Every row gives one point. Examples show where two turns around zero, p and q, send a point. Where does a point land after both, in the order given? Backwards means that the second turn is done in reverse. Each puzzle has new turns, and all numbers are rounded.
In the rows, 128 means zero.

Turn p:
[ 86 156 125] -> [ 82 149 126]
[139 130  73] -> [154 172 105]
[136  77 174] -> [139  60 121]
[139 149  98] -> [139 164 132]
[109 166 131] -> [ 97 150 147]
[159  91 167] -> [157  74 138]
Turn q:
[168  72 157] -> [179 126 183]
[100 132 117] -> [105 111 119]
[157 133  71] -> [166 113  78]
[ 96 172 137] -> [ 80 147 110]
[118 131 157] -> [111 142 150]
Where do these land?
q, then p: [122 124 120] -> [131 124 118]
q, then p: [ 63 103 157] -> [ 79  76 103]
q, then p backwards: [191 147 139] -> [163 138  72]
p, then q: [ 95 144 132] -> [ 94 114 124]
p, then q: [168 121  92] -> [163 164 106]

Turn p:
[152  86 148] -> [127 112 178]
[149 138 155] -> [155 143 146]
[170 161 116] -> [179 114 113]
[110 118 142] -> [110 142 138]
[ 60 137  79] -> [ 70 128  66]
Turn q:
[110 160  89] -> [137 163  89]
[107 139 183] -> [ 87  86 116]
[179 142 124] -> [110 163 164]
[120  57 116] -> [186  93 153]
[125 142 129] -> [118 134 119]
Where do these land?
p, then q backwards: [ 72 145 110] -> [110 187 131]
p, then q backwards: [143  95 134] -> [147 107 151]
p, then q: [134 173 168] -> [ 89 174 135]
q, then p: [163  99 100] -> [171 150 150]

Turn p:
[182  80 154 151] -> [205 140 144 119]
[ 79 156 123  89] -> [ 66 129 102 112]
[122 146 157 144] -> [117 138 161 115]
[146 164 139 123] -> [114 161 144 144]
[111  94  68 134] -> [138  72  90 150]
Turn q:
[ 73 105 168 126] -> [112 118 123  59]
[144 154 175 103] -> [129 166 174 113]
[122 119  67 167] -> [115  87  85 168]
[157 118 105  69] -> [177 172 109 144]
[146 144  95 158] -> [115 110 124 173]
[141 127 179 168] -> [119  96 183 112]
[114 129 107 105] -> [129 147  99 128]
Where do these land?
q, then p: [ 81 103 156 181] -> [137 110  70  76]
q, then p: [159 157 121 124] -> [124 126 171 130]
q, then p: [ 75 174  68  76] -> [ 54  90 124 193]
q, then p: [155 103 119 137] -> [166 130 135 134]
p, then q: [154 113 152 133] -> [138 148 155 145]
p, then q: [145 118 151 117] -> [129 153 140 145]
